Each row of a before or after table is a point. One or more steps were done to the points. Then noise was added and the rows were shuffled. The steps act on columns, c1 being the first. Name the steps. A step turns or swaps two columns, mirrors them in a line or flattens them onto one, adds a multiple of one to another, or multiplies or shifts one. Angles are multiples of 10 degrees, from the lower column toward the higher: turns from -170 to 170, lines from 10 to 170 but not 90. Use the fewest steps. Two steps may share a column if one is a turn and the other turns, adds or multiplies; they go together, in the order done. Otherwise the lowest column goes first.

Before (14 x 3):
[[  9  -9  29]
 [-30 -31 -21]
 [-31 -55 -18]
 [-38 -20 -13]
 [-29 -19   8]
 [ 10  -2   2]
 [  0  -7 -16]
 [-11   1 -15]
 [ 13  10   3]
 [-32 -15  -9]
 [ 24   4  18]
 [ -9  -1  -3]
 [-29 -24 -18]
 [-11  -2  22]]
After (14 x 3):
[[-79 -20 -39]
 [-98 -41 -33]
 [ -5  -3 -32]
 [ 20  -6   3]
 [ 34   4   4]
 [-67  -4  16]
 [-18  -3  -4]
 [-19   3 -31]
 [-69 -12 -34]
 [ 13 -10  60]
 [-68   2 -18]
 [-84  -6 -27]
 [-26   3  46]
 [ 47  -4  34]]
Steps: turn c1 and c2 by -20 degrees; multiply c1 by 2; multiply c3 by 2

Before (9 x 8):
[[ 10   2  14 -13  -9  16   2  18]
 [-18  -7   8   4 -28 -20 -29   0]
 [ 22  -5   3  -3   5  -3   2  -4]
 [ 19 -14 -31 -14 -37 -20   2 -10]
 [-23   3  -7  11 -19   2 -20   3]
 [  0  -4   0 -12   3   9 -23  24]
 [  7 -11 -30 -30 -24 -31  19 -16]
 [  3  17   7   2  -3   0 -14  32]
 [ 22  14   3 -20  -5   3 -10  -8]]
After (9 x 8):
[[  2  17  10   9  -1   0 -13  94]
 [ 19 -14  36 -13 -91 -21  -1 -29]
 [  0  -3  -4  -3   6   9 -26  73]
 [ 20  14  11 -15  -8   2 -17 -24]
 [  6 -11  14 -35 -66 -31   9 -48]
 [-17  -6  51  14 -49 -22 -26   1]
 [-24   2  26  18 -42   2 -15   8]
 [ 22  -4  -6  -4  11  -2   0 -12]
 [ 11   1  24 -12  -9  15  -2  53]]
Steps: multiply c5 by 2.5; turn c3 and c5 by 40 degrees; turn c4 and c7 by 20 degrees; multiply c8 by 3

Before (11 x 12):
[[-25   4 -37  47 -44 -59  69  18  17   7 -47  -8]
 [ 84   7  18 -16 -58 -55 -56  11 -27   5   5  39]
 [  4  35 -31 -14   0  21  18  36  40  43 -32 -16]
 [-27 -17 -31 -17  17   4  25 -50  -7 -18 -68  14]
 [ 13 -57  43 -15 -57  -2  63 -54 -66  41 -10   2]
 [ -4   3  24 -59  18 -55  -3 -61   1  42   5   6]
 [-37  -5 -29 -17 -51 -33 -15   5  27  49 -38 -33]
 [-32  34 -32  25  35  55 -34 -60 -44  14  49 -10]
 [ 93 -26  13  24  -3 -56 -19  15 -41  43  26 -36]
 [  6 -12 -37 -38  23 -41 -41  55  -4 -61 -15  65]
 [ 20   3 -18 -52 -43  57  -1 -46  50   7  36 -57]]
After (11 x 12):
[[  0   0 -51  37  16 -50 -13  52  14  41 -40   6]
 [ 91 -28   6 -35  -2 -44 -19 -29 -32  47 -37 -37]
 [-27   2  57 -16 -42 -72  67  -8  31   4  31 -11]
 [-23 -20  11  45  17 -26  24  69   1 -21  44  10]
 [ 19   2 -21  68 -44  64   0  37  60   5 -29 -60]
 [  6  34  14  40   1   9  21 -21  50  42  47 -15]
 [  7  -7   8  68  24 -44 -37 -52  10 -59  14  69]
 [ 85  10 -25   1 -59 -48 -54 -13 -18   6 -18  39]
 [-34  37  42   7  34  65 -30  43 -33  10 -43 -16]
 [ 12 -59 -48 -25 -55  -2  65  53 -55  35  -8   5]
 [-38  -6  12  42 -56 -47 -17   3  40  47  25 -33]]
Steps: turn c3 and c4 by -140 degrees; multiply c4 by 1.3; turn c6 and c11 by -20 degrees; turn c8 and c11 by 160 degrees; shift c9 by 10

Before (13 x 20):
[[-28 -22  -3  26   7   9   4  -1   3   3 -14  -7  -5  20  37  29  33 -34
  -38   6]
 [  3  24 -21  31  -4 -48  47 -12 -54 -40  -3  10  42 -26   0 -22  -1  14
  -59 -54]
 [-34 -22  -6   0  36  25   9  28 -12  26   0  -4 -24  12   9  35  30 -23
   -4   3]
 [  7  -3 -11 -12  11  12  26   2  18  15   2   6 -23  20  28  45  46 -18
  -12 -25]
 [ -8 -24  -5  10  11  -9   6  22  30  13 -20 -10  -9 -11   5   0  24 -13
  -11  24]
 [ 29 -12  -3   5   3   9  13 -28  -6  15  18 -32  41 -11  25 -11 -28  -3
   -6  12]
 [ 36 -12 -13  19 -13   2 -24 -36 -11   1 -13 -33  -1  -6   1   2 -21  22
   18  24]
 [  0  -6  -6  13  27   8  14  32  11  -2   2  12  -1  51  25  24  19  -5
  -14 -12]
 [-21  21 -28  44   5 -53  66   6 -37 -32  31  11  16 -18  28  -5  31  22
  -13 -10]
 [ 39  -9 -30   7 -44  11  12 -33 -34   8 -35 -21  12   3  -1 -51 -23  -1
  -18  29]
 [-24 -11 -15   6  20   0   3  16   6  11  29  32 -17  -1  31  25  16  -8
  -41   5]
 [ 15 -40  -5  11 -25  18  -9  14  -9  15 -15   8  12   0  16  12  22 -16
    4   8]
 [-37  -8  17  -2  -5  13   2   1  22  21   9   6  -9  25  14  18  13 -14
    3  -5]]
After (13 x 20):
[[-38  -7  19   8  -3  12   2  -1  42   7 -14   9 -10 -24  16  17  12 -51
  -20  -3]
 [-36 -23  -3   5  38  24   6  29 -21  20  12  -1 -24 -10  11  36  30 -56
  -20   3]
 [ 33 -13 -13 -14 -13   1 -26 -35 -29 -17  -1 -31  -6   0   0   3 -17  59
   -9  24]
 [  7  -5 -12  12  11  11  28   1  33  19 -16   9 -24 -14  26  44  48 -10
   -8 -25]
 [  3  26 -17 -27  -4 -48  48 -11 -93  32  51   5  41  12   1 -22   1  18
   65 -54]
 [ 28 -11  -4  -3   5   9  15 -28  -3  11  22 -36  36   9  24 -12 -30  26
   -7  12]
 [ 39  -7 -32  -4 -44  11  13 -34 -78  18   2 -22   8  -7  -3 -51 -22  41
    2  29]
 [-25  -9 -15  -3  20   2   1  14  25  37  19  35 -10  -1  31  25  19 -34
   13   6]
 [ 17 -40  -5  -8 -23  19 -11  15 -25   6  -6   5  14  -5  16  10  21  -3
  -13  11]
 [-23  21 -29 -33  10 -54  64   7 -47  -4  63   8  19   2  29  -7  30   3
   33 -10]
 [ -2  -7  -6   5  25   6  15  32  19  12  -9  12   2 -54  25  24  18  -4
   11 -11]
 [-10 -25  -7  -9  10 -10   7  20  45  18 -44 -11 -11   8   6  -2  21 -21
   -8  25]
 [-26 -22  -4 -13   8   9   3  -2  -2  34 -17  -7  -6 -29  35  28  32 -62
   17   7]]
Steps: add 1 times c1 to c18; turn c4 and c14 by -160 degrees; multiply c4 by 0.7; multiply c9 by 2; turn c9 and c11 by -30 degrees; mirror c10 and c19 in the line at 150 degrees; turn c12 and c13 by 10 degrees

Before (13 x 48):
[[ 17  35 -14 -34  16 -25  27 -21 -19 -83 -45  -1 -23 -33  29  43  11 -32
   -4  -2  -8 -33 -18 -26 -18 -21  20  10  36  45 -11 -29  16 -25   8  49
  -51  29  20 -35 -18  13  39   0  -4  41  -9 -40]
 [-21 -59  28  31  -2 -35  31  82 -78  -7 -32  56  -9  43 -31 -11  30  -2
  -36  50 -41   2 -15 -78  10  -8 -49 -77  -6 -12 -52  45  57 -18 -23  89
  -17 -22 -52 -38 -80  42 -44 -55 -21 -27   8   0]
 [ 23   8  38 -34 -37  19  13  35  14 -11 -20 -26 -12 -27   3 -24 -15 -37
    8   6 -10 -29 -16  49 -15 -21  40  15   4  68  30 -54  -6  38  18 -91
   16  33  22  10  27  -8  11 -21  41   5   1  10]
 [ 28   6  27 -10  24  36 -31  13  18 -55  20 -27 -28 -39 -27  -1 -11   2
  -24 -20  39 -35 -18  28 -26  25  46  48  26  17   7 -70 -46  78  42 -24
   56  37  -2  41  53 -18  13  16  48  63  27  27]
 [  5  40  10  -7  -4  33 -13  -6  61 -79 -41 -35 -36 -44  19  30 -45 -24
   14 -22  22 -46  22  13  -9  60  56  57  24  40  15 -60   1  78  15 -10
  -19  44   0  37 -12   8  11 -13  87   9  12   3]
 [  6   1  27  18  10 -31  57 -35  19 -54  -5  16  -4 -11  28  22   2  -5
   -9 -28 -50 -26 -19 -31 -39 -44   3 -44  33  29 -86 -50  51 -56 -40  48
  -49  27  15 -55 -38  20 -53 -37  26  17 -45 -35]
 [-17  21  42  25  -8 -18  40 -13  -5 -20  -9  10 -16   6  33 -15  -9 -34
   10  15  16   8 -20 -62  -4 -17  22 -21  31  77 -33 -56  39 -18  -6  43
  -66  19  -2 -37 -22  44 -35 -56 -14  74 -14 -38]
 [ 14  27  16   7   5 -35  -7 -38  23 -73 -45 -41  27  16  26  -1  22 -12
   -4  -5  -8 -16 -30 -26 -18   9  33 -27  54  79  -9 -63  37  35 -14 -16
   -7  51  -1   5  17 -17  -9   3  25  21   7 -47]
 [-71 -70 -37  13 -12 -22  90  95 -52  56  53  71  27  67 -39 -26  26 -48
  -88  79 -29  50  15 -28  37  26 -60 -41 -40 -61  -9  38  83  14  64  51
   29  -7 -71  22  -2 -12 -49 -25   5 -20  -8 -51]
 [ 34  75   3  14 -17 -20  57  20  -3 -47  -4   5 -10  -8  34 -10  14  -1
   18  68 -24 -15 -45 -61 -33 -59  28 -26  41  42 -23  10  55  -9 -31  31
  -29  30  19 -76 -31  57 -60 -14  68  53 -22 -57]
 [ 37 -28  22 -59  10  44 -20  74   2 -15  61 -28 -17 -35 -62   4  -6 -47
   24  -6  63 -32  39  -4  37  37 -26  -3 -35   7  38  -4 -15  44  59 -10
   47  45 -72  25   5 -37 -40  20  31 -42  71  34]
 [ 42   8  34  -5 -19  46   1  19  17 -46  48 -45 -25 -14  19  17  24 -19
   17 -33  13 -28  25  15 -18  35   2  33 -38  34  30  -2 -22  62  28 -44
   19  -4 -23  59   4 -43  20  -6  49  32  73  17]
 [-68   8 -41 -17  19  68  -8  41  38  36  19  48  46  22 -58 -37  41 -59
  -58  42 -22  91  32  -8  66  84 -45  -1 -74 -29  24 -11 -27  64  26  -4
   36 -57 -13 -15  40 -51   5 -50  55 -38  67  63]]
After (13 x 48):
[[-68   8 -41  -8  20  66  -8  40  36  35  24 -48  47  24 -56 -39  42 -58
  -57  42 -21  91  65  -8  65  84 -45   0 -74 -28  24   5 -27  65  56  -3
   35 -28 -11 -15  42 -50   5 -51  55 -39  66  63]
 [ 43   9  33   3 -20  46   1  19  17 -47  48  47 -27  -9  19  16  25 -19
   17 -33  14 -27  50  13 -17  33   3  31 -36  36  29  -9 -20  62  24 -44
   19  16 -25  60   0 -44  20  -6  47  31  74  17]
 [  5  41   9  32  -4  32 -13  -7  61 -79 -37  26 -38   6  17  29 -44 -24
   14 -22  21 -44  44  12 -10  59  54  57  25  40  15 -74   1  78 -16  -8
  -18  43   0  38 -49   7  12 -12  89   9  12   2]
 [-17  22  42 -21  -7 -18  39 -13  -4 -19 -16  -1 -16  40  31 -14 -10 -33
   10  14  16   8 -40 -61  -4 -17  21 -20  31  77 -33 -40  39 -17 -18  41
  -65  10  -4 -37 -43  44 -34 -54 -13  72 -13 -39]
 [ 17  35 -14  43  16 -24  28 -21 -20 -82 -31 -15 -24  -8  29  43  11 -32
   -3  -2  -9 -33 -36 -26 -18 -20  21   9  36  45 -12 -42  15 -25 -11  49
  -52  28  19 -35 -39  13  38   1  -3  41  -8 -40]
 [-21 -58  28 -37  -3 -35  29  83 -78  -8 -39 -46  -8   3 -32 -12  31   0
  -36  51 -41   2 -29 -78  11  -7 -49 -77  -6 -12 -52  61  58 -16  -4  89
  -15 -32 -51 -38 -48  41 -43 -55 -22 -27   7  -2]
 [ 37 -29  23  41  11  44 -19  75   3 -16  79  13 -17 -26 -62   4  -6 -48
   24  -7  63 -31  79  -3  37  38 -27  -2 -35   5  39 -25 -15  43  16  -9
   47  71 -71  25  -9 -36 -41  20  31 -41  70  32]
 [ 23   8  38  45 -39  19  14  35  15 -10  -7  11 -12  12   4 -25 -14 -38
    9   6  -9 -30 -32  49 -15 -20  41  16   2  66  31 -61  -7  37  -7 -91
   16  38  23  11  -1  -7  11 -21  43   6   1  10]
 [-72 -70 -36 -53 -14 -21  91  94 -53  56  46 -58  27  26 -40 -27  26 -49
  -88  78 -27  50  30 -28  38  26 -60 -40 -40 -61  -9  72  82  13  53  52
   28  35 -71  22  34 -12 -49 -25   5 -20  -8 -52]
 [ 33  73   3 -13 -17 -21  56  21  -4 -47  -9  -1 -11 -13  34  -8  13  -1
   18  68 -23 -15 -92 -62 -32 -60  29 -25  42  42 -23   2  56  -9 -44  33
  -29   3  19 -77 -31  57 -62 -15  68  53 -22 -57]
 [ 28   7  27  11  23  36 -31  12  17 -57  22  25 -28  14 -27  -2 -10   3
  -23 -19  39 -36 -36  27 -25  25  45  49  25  18   6 -78 -46  76   8 -24
   56  56  -2  39  14 -20  11  16  48  61  26  27]
 [ 14  26  15  22   4 -35  -8 -39  23 -73 -45  35  26  52  26  -1  23 -11
   -6  -6  -7 -15 -61 -25 -19   9  33 -26  56  81 -10 -37  37  35 -45 -16
   -7  31  -1   6  -2 -16  -9   3  26  21   6 -46]
 [  6   1  27 -21  10 -31  56 -33  18 -55 -11 -10  -5  24  30  23   3  -6
  -10 -29 -49 -28 -38 -33 -40 -43   2 -43  33  30 -87 -46  50 -55 -49  48
  -50  -5  13 -54 -60  19 -54 -36  24  17 -46 -36]]
Steps: turn c4 and c11 by -20 degrees; turn c4 and c12 by 160 degrees; turn c14 and c32 by 40 degrees; add 0.5 times c32 to c41; multiply c23 by 2; turn c35 and c38 by 40 degrees
